Each row is a point. The points of each table are mixes of a few directions, plus a little noise. Count the directions of each table, and those that both share. Where both have some left over, give the other angles between the two spaces (their principal angles), to ten degrees, smallest first.

First:
[[-0.55  0.72]
 [-0.45  0.59]
 [ 0.39 -0.50]
 [ 2.54 -3.30]
 [ 0.43 -0.48]
 [-2.34  2.96]]
Second:
[[ 0.64 -0.74]
 [-3.08  3.91]
 [ 0.72 -0.93]
 [ 1.75 -2.33]
 [ 0.15 -0.14]
 [ 0.83 -1.10]
 [-0.98  1.25]]
Directions: first 1, second 1, shared 1

First (9 x 6):
[[ 1.33 -1.42  0.63 -1.24 -0.12  0.03]
 [-0.49  0.12 -0.67 -0.95  1.42  0.09]
 [ 1.29 -1.54  0.62 -1.62  0.19  0.04]
 [-1.36  1.10 -1.05 -0.08  1.53  0.02]
 [ 1.31 -1.69  0.44 -2.05  0.73  0.10]
 [-2.49  4.11 -0.08  6.63 -4.08 -0.58]
 [-0.85  0.05 -1.16 -1.73  2.60  0.16]
 [ 0.21  0.68  0.99  2.81 -3.00 -0.24]
 [ 1.04 -1.37  0.29 -1.77  0.77  0.15]]
Second:
[[ 1.28 -0.19 -2.78  1.68  0.79  2.66]
 [ 3.09 -1.30  1.05 -0.07 -1.14 -0.11]
 [-3.25  0.58  1.62 -1.32 -0.14 -1.73]
 [-1.64  1.23 -2.72  1.16  1.70  1.69]
 [ 1.47  0.55  1.08 -0.36 -0.01 -1.75]
 [ 1.34 -1.70 -1.07  0.83 -0.73  2.56]
 [-2.17  0.78  2.88 -1.83 -0.41 -3.33]]
Directions: first 2, second 3, shared 1; angles 90

First, 10 rows:
[[ 0.48  0.04 -0.40  0.99 -1.81 -1.87  1.83 -0.16 -0.22  1.12  0.96]
 [ 0.64  2.11  0.98 -1.57  2.01 -0.96 -0.41 -1.45  2.70 -1.67 -0.60]
 [-0.58 -2.69  0.21 -2.99 -0.01  6.52  0.20  2.94 -1.23 -1.97 -0.31]
 [ 1.68  1.14  1.23 -2.14 -0.12  0.32  2.97 -1.25  2.41 -1.82  0.45]
 [-0.28  0.38 -0.32  0.44  0.00 -1.29 -0.56  0.12  0.16  0.50  0.02]
 [ 0.98  2.06  1.20  1.60  0.68 -2.03  1.10 -4.05  1.34  0.74 -0.16]
 [ 0.06 -3.04 -1.48 -0.72  0.02  2.54 -1.71  3.61 -2.77 -2.03 -0.15]
 [-2.14 -1.16 -0.88  3.73 -0.47 -0.07 -2.50 -0.12 -3.08  3.58 -0.38]
 [-0.39  1.27  0.23 -1.96 -0.78 -1.03  1.34  0.93  2.31  0.21  0.60]
 [-0.51 -0.16 -0.84  2.67  0.49 -2.01 -2.26 -0.54 -1.57  1.28 -0.39]]
Second:
[[ 1.19 -0.63  0.95  0.88  0.35  2.15  1.22 -2.42 -0.98 -0.60 -0.32]
 [-0.35  1.38 -0.95 -2.42  1.19 -3.02 -2.26  2.74  2.29 -1.74 -0.11]
 [ 0.05  1.21  0.97 -1.88 -1.75  0.36  3.60 -0.29  2.40  0.80  0.93]
 [-1.10 -1.46  0.19 -1.60 -1.50  3.69  1.31  2.06 -0.51  0.62  0.36]
 [-0.93  1.64 -0.90 -0.86 -1.06 -4.17 -0.13  1.89  2.19  1.20  0.77]
 [-0.54 -2.05  0.44  0.92  0.43  4.39 -0.61 -0.51 -2.49  0.27 -0.65]
 [-1.64  0.67  0.14 -0.57  0.39  0.41 -1.20  0.60  0.82  1.23 -0.25]
 [ 0.36 -1.55 -0.68  3.28 -0.59 -0.10 -0.45 -0.97 -3.12  1.09 -0.07]
 [ 1.86  1.03 -0.72  0.25  4.60 -3.29 -4.91 -0.66  0.39 -4.30 -1.68]
 [ 1.93  0.51 -0.13  0.38 -1.63 -2.67  2.90 -0.94  0.55 -0.40  1.10]
 [-0.86 -0.78  0.71  1.59 -0.34  2.59  0.32 -1.48 -1.54  1.93 -0.31]]
Directions: first 5, second 5, shared 5
